Each row is a point. Each copy is the shape, with its points in the same order, turned, moved and blurred by noise. Is it also mirrored, or only turned?

Shape (6 x 3):
37 -3 -27

-7 -16 55

29 16 -16

-31 18 -30

37 0 -35

-32 -10 -2
Copy 1:
28 -4 -27

-36 -48 18

26 3 -6

-23 38 -12

36 6 -31

-38 0 -15
Copy 1 is: only turned
Copy 2:
-17 -10 30

43 -27 -49

11 -5 37

20 42 10

-16 -11 40

14 23 -23
Copy 2 is: mirrored

Shape (7 x 4):
-26 45 27 -15

-20 -17 -37 30

-41 -20 -31 -22

-2 -8 -34 28

9 -28 16 14

8 -1 -28 33

16 44 22 -20
Copy 1 (7 x 4):
23 -6 35 18

-16 15 -56 15

0 49 -23 -6

-14 -7 -55 7

-44 -11 -10 -8

-10 -17 -52 10

27 -35 25 -12
Copy 1 is: only turned
Copy 2 (7 x 4):
-14 -6 -70 -11

46 -22 7 2

-1 -55 0 -5

49 -9 7 -14

6 24 5 9

48 2 -2 -16

-12 23 -53 -40
Copy 2 is: only turned
Copy 3, 7 rows:
42 0 -31 -46

-11 -5 -35 41

19 -47 -15 27

-27 -2 -23 26

0 17 19 13

-35 8 -26 19

10 -1 -5 -60
Copy 3 is: mirrored
Copy 4 (7 x 4):
-42 23 -26 -38

-1 -3 -4 49

3 -16 -52 25

5 2 7 38

-4 -35 14 -4

5 8 18 31

-7 30 -5 -49
Copy 4 is: only turned

Shape (11 x 6):
-20 -22 -15 7 -5 20

17 -10 15 -13 4 23

-1 -9 -3 39 -57 8

-29 27 36 -2 21 -1

-38 -38 -22 17 60 -14

20 -28 17 -5 -52 -23

15 -40 -53 22 10 -10

-8 -35 5 -24 53 18

23 13 -12 4 0 -22

28 -27 28 27 -20 4

19 -34 -11 -23 42 -16
Copy 1:
-20 17 -26 14 31 -2

-13 6 -14 -17 -4 12

-36 30 -20 18 0 -58

-37 -15 38 11 17 19

10 -3 -18 67 35 40

-20 -22 -31 -1 -22 -50

37 24 -41 37 19 -14

3 -7 -26 7 19 58

20 3 14 4 0 -21

-24 15 -21 13 -39 -16

35 -21 -24 11 3 31
Copy 1 is: only turned
Copy 2, 11 rows:
10 -23 -6 -31 -8 -9

17 -8 28 -14 17 -12

22 -36 -2 -21 -6 58

-42 17 17 -17 16 6

-13 3 -67 -7 30 -43

9 -59 23 19 16 31

49 -22 -46 12 -2 -14

0 -3 1 -25 21 -57

14 5 2 34 4 12

31 -34 16 -8 42 28

14 -12 -6 22 30 -46
Copy 2 is: only turned
Copy 3:
18 18 21 20 7 1

17 -34 22 7 -6 -6

0 26 -34 34 -24 -5

-24 -7 49 -14 -37 18

7 39 91 14 0 -24

30 1 -27 -3 -43 -33

11 27 26 38 20 -62

34 -13 75 0 8 -8

-20 -13 14 5 -11 -43

18 -18 0 40 -44 -20

25 -15 61 -5 5 -48
Copy 3 is: mirrored

Shape (13 x 8):
29 53 24 22 -11 29 27 -29

-38 -26 -22 3 -20 -26 -41 16

39 4 -9 -9 -2 36 32 -32

-6 17 12 1 70 11 -3 7

35 11 21 25 52 11 15 21

-33 -11 26 -7 -27 -25 -14 1

14 30 -36 24 -21 -2 31 23

29 -14 -16 17 -29 -10 14 -18

-33 5 12 -23 -10 -18 -42 8

24 20 8 -8 0 10 22 15

-41 -11 15 -36 -8 -54 -15 -10

6 26 7 14 78 -10 -4 -5

-26 3 16 21 82 14 20 9
Copy 1:
-38 20 4 32 -7 -28 44 34

22 -17 19 -24 -1 39 -39 -22

-5 36 -3 23 37 -17 48 0

-3 -11 -19 8 -25 -51 9 -48

-3 3 17 -7 -21 -68 36 -27

-11 -41 30 6 11 26 -16 -10

30 6 1 -18 -12 1 43 33

0 22 33 -10 18 22 39 1

-16 -35 -1 -11 8 16 -38 -15

-3 -10 1 -3 15 -31 32 10

-20 -57 4 -6 16 42 -8 -38

-17 -2 -18 -5 -42 -42 24 -54

17 -19 -7 31 -41 -53 18 -59
Copy 1 is: only turned
Copy 2:
14 30 29 -66 30 23 -7 -10

-30 -34 -30 12 -38 -45 5 -2

20 24 30 -27 30 -14 -49 -18

3 -29 16 3 53 7 25 -55

-4 -3 36 12 43 38 13 -22

-1 -37 -16 -17 -45 -11 3 -16

-24 53 15 -26 -6 -13 16 -34

3 34 13 -11 -18 -16 -17 9

-14 -61 -4 -22 -25 -28 9 -23

-4 10 41 -18 4 14 -8 -40

36 -52 -14 -9 -40 -35 17 -23

15 -25 26 5 62 -4 41 -17

8 -28 -11 20 65 24 31 -42
Copy 2 is: mirrored
Copy 3:
44 -41 49 -18 15 -31 13 0

-25 42 -9 -14 -29 27 -32 37

24 -29 32 23 -29 -36 12 -18

1 -26 -45 -9 23 -11 14 -10

36 -21 -25 23 41 -27 1 1

-24 37 28 -17 5 23 -10 8

27 18 16 -9 -14 -62 2 40

11 -1 43 24 -21 -25 -28 24

-17 31 -4 -40 -7 27 -19 -3

28 8 14 -1 7 -33 12 -12

-59 35 12 -28 3 11 -30 -10

-2 -38 -45 -10 36 -25 -9 -5

-15 -31 -51 8 40 -13 36 8
Copy 3 is: mirrored

Shape, 17 rows:
-3 -27 -28 -10 -38 -11 -14 15 -55 8 -27

-44 -34 10 -36 38 13 -26 13 -4 -13 42

-29 -24 10 31 4 -3 -37 16 3 28 -15

10 29 31 -23 -21 -25 35 21 22 -2 -37

-8 -40 -31 4 -31 -13 23 19 -21 -7 15

-28 2 4 -37 -41 16 9 39 7 -14 45

-11 -37 21 35 1 -18 8 -31 -10 -6 24

-16 18 4 -7 -9 10 28 21 -11 -13 26

1 -36 -30 12 14 6 -19 1 23 47 18

-11 34 -41 -9 -26 43 31 -17 -31 -33 -22

6 -9 42 43 -21 -23 37 42 -49 -25 -7

-30 -41 -22 -9 -37 -28 -34 -15 -40 -11 36

20 -40 19 2 -4 -33 -29 17 -31 -7 9

-49 27 16 43 38 -32 -32 -22 -5 36 2

25 23 16 -9 26 -32 37 44 -52 -15 -13

-23 10 6 -10 -6 23 15 -31 -28 28 -4

0 25 8 -13 29 44 -29 -36 -8 14 15
Copy 1:
34 -29 -17 32 6 -17 27 -1 -28 -19 -49

9 47 -19 -27 20 -20 -64 21 9 -42 -24

31 26 24 -25 24 -55 -1 -19 -18 15 -38

0 -9 58 12 42 4 46 19 23 -12 9

27 -16 -45 -12 27 1 23 0 -14 -10 -22

35 -2 -11 -13 57 -11 -10 -2 19 -68 15

-17 14 -8 -21 44 0 -18 -31 -38 22 -18

4 14 -10 3 39 -5 2 -24 36 -32 9

55 27 -7 -39 -11 -27 -6 4 -16 19 -7

-10 -26 -12 15 -24 -1 38 -50 31 -45 -2

-18 -12 -12 46 88 -22 27 -17 -1 14 -18

27 -33 -24 -12 32 -1 -38 -21 -36 -31 -47

9 -15 -5 23 41 -27 -28 16 -33 13 -26

27 32 50 -22 23 -18 -31 -50 16 40 -49

-8 -9 -3 64 49 6 9 20 43 20 -19

16 33 17 8 -2 16 12 -35 -4 -28 -20

6 33 22 9 -38 -13 -39 -35 2 -13 15
Copy 1 is: only turned
Copy 2, 17 rows:
-19 17 1 47 -26 41 22 29 -45 5 16

0 -12 4 -1 5 -28 58 50 33 15 -11

-49 4 10 15 4 7 27 -16 -1 -3 -28

11 50 40 14 21 31 4 -29 15 3 57

-9 20 -9 -6 -52 24 37 14 -20 4 28

1 53 25 -6 -12 -30 58 35 2 -9 42

3 -7 16 -11 -47 -5 12 -22 0 32 -16

10 57 6 -11 -10 -8 18 20 7 13 23

-35 -25 -20 -23 2 -10 17 -6 -16 -22 2

38 67 -15 30 -30 12 -26 39 -7 -27 12

-26 67 15 19 -44 32 14 -19 6 71 20

14 -8 12 21 -46 -2 64 24 -48 12 -12

-16 -11 1 35 -16 7 42 -8 -15 50 19

-5 13 19 -15 36 7 10 -24 -12 22 -75

5 54 -12 14 17 46 5 11 8 72 40

6 20 31 1 -5 1 -28 31 -13 -2 -7

14 3 -1 18 26 -46 -27 22 0 -1 -16
Copy 2 is: mirrored
Copy 3 (17 x 11):
8 14 31 -23 3 -41 52 -11 -48 -11 20

27 10 -25 -58 -39 -10 10 -2 28 0 -34

37 -38 0 -14 -33 -10 10 -9 -13 -13 32

9 32 28 50 16 18 -12 -9 -10 -33 -4

3 11 17 0 -34 -38 39 9 -49 -4 -28

21 29 -10 10 -28 15 61 -2 3 -20 -49

25 -31 2 1 -20 -27 -8 -11 -35 38 -30

7 21 -7 22 -10 1 32 20 1 9 -26

-22 -53 12 -21 -52 -17 15 -4 -4 -19 -4

-27 19 -30 10 49 -14 49 37 -34 -1 -8

42 39 10 57 -21 -32 12 -5 -40 41 16

32 -6 22 -54 -16 -15 54 -11 -50 21 -34

19 17 24 -21 -37 -17 8 -43 -31 25 7

46 -61 21 -20 -3 16 -14 30 12 30 25

-2 67 33 26 -6 -20 -3 14 3 32 24

5 -25 2 2 34 -29 30 3 12 3 -12

-23 -31 -28 -25 20 10 15 -13 32 20 2
Copy 3 is: mirrored

Shape (18 x 12):
5 38 -9 -21 15 11 -18 4 -61 12 33 38

-34 -49 19 17 -7 -37 -19 34 34 -19 -3 -29

1 4 62 -8 7 -1 -19 2 -22 30 -23 -60

19 -26 -29 40 20 -15 9 16 -57 -6 14 4

21 -26 12 34 -22 -4 -69 -6 12 -3 -16 -9

40 -12 -29 -12 -24 -9 -1 3 -41 -6 -1 9

1 -6 -63 -19 14 -3 -8 23 -46 -11 41 -6

10 -18 -4 -9 2 9 15 3 -33 -6 31 19

7 4 58 -32 22 -38 -7 16 -10 19 22 -41

11 5 39 15 -45 -38 -3 -11 -18 25 -47 -23

11 35 50 3 21 -37 -24 8 39 14 32 -39

-7 -4 -28 -14 21 3 17 11 -12 27 29 20

27 -61 12 0 16 -39 -36 18 11 -32 0 4

-10 -32 4 13 28 -33 -25 -36 30 -33 -13 -26

-3 18 -3 15 -30 20 11 0 -16 -45 32 54

18 12 45 -7 26 -1 -13 35 29 35 -21 -39

1 -63 13 23 -12 -31 -34 7 16 24 3 -4

-17 27 36 -19 37 -32 -15 41 2 33 -8 -7
Copy 1 (18 x 12):
22 21 46 18 -13 12 24 44 -11 -39 14 13

-56 -21 -20 -9 25 14 15 -47 43 32 22 11

-10 -4 -4 68 -21 13 34 -62 -7 7 -12 6

-6 -40 11 3 -3 -9 30 40 -12 24 34 51

-5 -16 4 8 20 -52 13 -58 20 -9 31 27

3 5 40 -5 -7 -20 -5 12 -29 29 26 21

-25 16 32 23 21 6 0 62 -11 16 38 31

7 9 6 -6 -17 12 14 29 -11 9 39 11

-5 1 25 54 -15 47 42 -35 24 27 15 -10

11 -20 20 6 -20 -9 16 -66 -5 30 -38 25

25 -14 11 53 34 35 32 -46 49 13 10 -25

0 2 2 15 -13 12 -9 53 16 5 16 -2

-39 -17 19 -9 3 -26 35 -28 31 34 63 -5

-24 5 -23 10 32 -40 53 -22 41 42 12 -1

30 11 3 -59 26 12 16 19 -18 -21 27 7

-10 -37 -4 64 -4 16 7 -45 10 4 -1 -38

-24 -24 -7 2 -16 -21 3 -37 54 22 38 30

-22 -26 29 44 -7 38 28 -11 32 -9 -20 -27
Copy 1 is: mirrored
Copy 2:
-15 15 -68 -6 -50 -12 5 7 8 3 18 2

-14 -37 28 9 60 -14 -1 -44 30 -21 -39 -6

-22 -10 -21 -15 25 -11 -7 -10 -44 -80 -23 18

21 -22 -10 54 -28 -31 4 -6 22 -16 5 24

36 -15 -23 7 63 -12 -46 -10 7 -23 2 -7

23 6 8 -1 -25 -18 -30 14 6 -2 22 30

10 -36 -20 -10 -50 -29 3 -21 35 20 10 34

5 -7 -8 8 -41 4 -5 -4 25 -19 1 -2

-28 23 -16 -25 3 -9 10 -51 -5 -71 -35 21

-15 23 17 12 35 -38 -34 8 -52 -44 -1 0

13 33 -28 -27 38 -6 31 -72 -16 -48 -24 -12

-2 -10 -14 11 -40 13 4 -28 1 16 -15 10

24 5 12 15 42 4 -20 -21 63 -25 -27 29

46 -8 7 3 39 -27 -22 -22 13 -17 -77 4

12 2 -3 1 -25 -6 7 26 38 10 19 -58

-7 -1 -21 -16 45 29 24 -37 -36 -46 -18 25

7 -18 8 36 39 0 -51 -43 15 -25 -19 0

-42 19 -33 0 30 13 29 -36 -14 -16 -25 22
Copy 2 is: only turned

Shape, 18 rows:
-32 22 -16 3 16 21 9 -21 36 -50 -22 22

-9 -20 7 47 15 39 3 39 -29 -16 -10 27

28 -2 -54 -17 26 -41 -39 -9 29 20 3 -23

15 -7 -44 17 53 35 35 2 -7 -29 -3 -21

-36 10 24 31 -5 -12 -5 18 -1 17 10 -48

-3 -23 -39 -10 29 28 -33 -10 43 18 39 12

-18 31 2 -16 -17 23 20 20 22 15 28 -30

25 7 -53 2 46 -16 -13 8 -27 -21 -15 -20

3 34 22 50 21 -34 6 -25 15 4 57 -11

-44 -1 22 -17 -13 -42 9 19 -19 13 20 -41

19 -27 27 -23 13 6 -9 -37 44 -11 8 6

8 -25 -32 1 -7 33 -33 27 38 -35 17 15

20 9 26 -13 -3 -11 -10 28 3 -56 5 2

-25 7 10 28 -12 -15 36 -42 19 -55 2 26

-1 6 -27 34 49 -14 -41 -25 -33 19 59 -29

-36 10 5 46 -4 11 4 10 -8 -39 -15 -49

23 41 -26 27 -13 -12 -9 -26 -20 22 13 -42

10 -23 -3 -6 25 -25 -2 -11 12 -6 34 -9
Copy 1 (18 x 12):
13 15 -4 35 -45 7 16 22 -40 20 -27 27

0 -30 3 21 -13 38 23 23 -5 27 11 -58

-14 66 -33 -30 0 -32 -13 -8 22 3 -48 -9

20 -2 24 -38 -46 16 23 31 -1 28 -40 -21

-11 -30 1 2 14 -46 -4 -15 -41 -5 -12 -41

-28 40 -10 1 -69 -7 -29 -2 18 -5 -13 -22

4 -23 13 -9 -32 -43 6 -37 -12 -8 11 2

19 34 -6 -37 5 13 30 18 10 3 -52 -24

-38 33 53 -8 16 -46 -10 19 -46 -1 11 -16

-26 -36 13 -1 33 -25 -5 -45 -23 -22 -33 -9

-52 2 -8 14 -30 -25 -14 37 18 13 -19 30

15 21 -7 45 -49 -6 -4 7 42 15 -10 -22

-2 -4 15 39 15 -18 42 18 24 0 -14 8

0 3 36 40 2 7 -15 32 -45 34 -15 37

-21 40 18 -42 2 -11 -28 25 -19 -47 -21 -62

36 -36 7 17 2 -29 9 21 -47 9 -34 -34

23 19 -7 -51 22 -38 -18 15 -23 -14 11 -12

-37 17 24 -8 -6 -19 -13 11 13 2 -33 -5
Copy 1 is: only turned
Copy 2:
-24 -3 -40 -23 -21 28 -20 -9 19 40 -26 41

-19 6 -53 -2 -22 -59 2 -7 -9 -6 2 4

33 -34 47 39 -12 10 -24 37 -19 30 -10 50

-42 13 -13 31 -31 -33 -26 24 32 14 -2 66

-22 2 28 21 -2 -19 -14 -19 -2 36 -3 -41

12 -64 15 -20 -18 -23 -12 45 23 29 -8 37

-9 -2 18 7 19 -5 16 1 46 50 17 -7

0 16 17 37 -26 -14 -27 8 -22 10 7 73

-19 -5 44 23 -55 -15 34 -10 10 50 -52 -6

-3 26 55 8 30 -4 -10 -15 4 9 -14 -29

-13 -62 2 9 -16 29 12 8 28 -14 -30 21

33 -51 -31 -6 -9 -32 -20 -7 31 20 -5 39

10 -11 -8 20 6 -4 15 -59 10 -2 -18 37

-14 22 -27 -8 -48 31 1 -19 34 14 -64 5

-10 -12 79 4 -68 -46 -9 14 -15 22 -2 25

-34 19 -10 21 -25 -14 -46 -41 11 34 2 -13

10 15 44 42 -56 6 9 7 5 40 28 4

0 -23 36 20 -17 -10 -1 10 15 -3 -40 25
Copy 2 is: mirrored
Copy 3:
45 12 14 41 15 -8 21 8 4 -3 -3 46

18 -27 -35 39 13 -25 35 -11 -12 -14 37 -49

-17 -4 18 -36 -13 -7 7 -41 -48 46 -34 32

19 -22 18 33 39 -3 43 24 -37 38 -19 -22

-10 -10 -17 -4 20 -30 -30 -18 4 -24 -47 -31

7 -1 12 3 -29 -34 -19 3 -63 28 21 25

-28 7 13 18 30 -8 -50 15 -1 -1 -10 -5

0 -7 -4 -7 24 -7 49 -31 -23 65 -26 -5

7 -59 -14 34 -40 -8 -39 -12 7 12 -63 -5

-3 -15 -27 -34 34 -3 -49 -13 19 -8 -25 -21

29 -2 34 -11 -52 12 -9 11 -7 -7 11 6

8 -3 33 33 -1 -23 -3 -35 -37 13 49 23

13 -15 22 22 5 13 -4 -41 31 15 17 -11

46 -49 6 27 2 5 13 5 34 -30 -12 33

-7 -38 -16 -7 -26 -70 2 -10 -19 57 -48 -19

18 -17 9 18 46 -34 12 -17 13 -37 -40 -29

-60 -35 12 -4 -2 -24 4 -2 10 14 -53 1

19 -32 8 -23 -18 0 -17 -9 -19 34 -14 -3
Copy 3 is: only turned
Copy 4 (18 x 12):
7 -22 1 -9 -15 -18 0 -43 -15 -33 35 -45

-55 -5 8 -1 -70 1 -12 -19 -10 6 -8 -18

-35 -52 -48 18 52 -9 55 26 -14 -10 2 -16

-49 -43 7 -6 -21 11 8 21 -55 -45 -13 -44

7 6 -13 -6 -32 13 45 16 -15 -2 2 42

-41 -29 -46 -37 34 4 18 5 24 -27 0 -35

7 -6 22 -37 8 38 22 17 -12 -7 19 9

-37 -64 -3 24 -9 -14 37 21 -46 -2 -29 -27

13 32 -28 33 2 54 44 -6 -8 -35 -25 -16

25 22 -2 -19 -15 -11 43 53 -5 10 0 24

-10 -19 -41 20 3 3 -5 16 36 -44 37 -29

-70 -30 2 -17 -9 0 37 -10 26 -17 30 -43

-7 -20 29 38 -32 10 36 14 17 -3 26 -44

10 37 14 30 -11 -22 4 -29 -18 -61 15 -32

-20 -18 -48 -6 -6 17 64 16 -6 -33 -82 -8

-2 -9 7 -4 -62 7 40 -11 -34 -34 5 23

-13 -22 4 22 31 26 33 2 -23 -24 -44 30

-22 3 -32 21 5 -3 31 36 6 -30 -6 -28
Copy 4 is: only turned
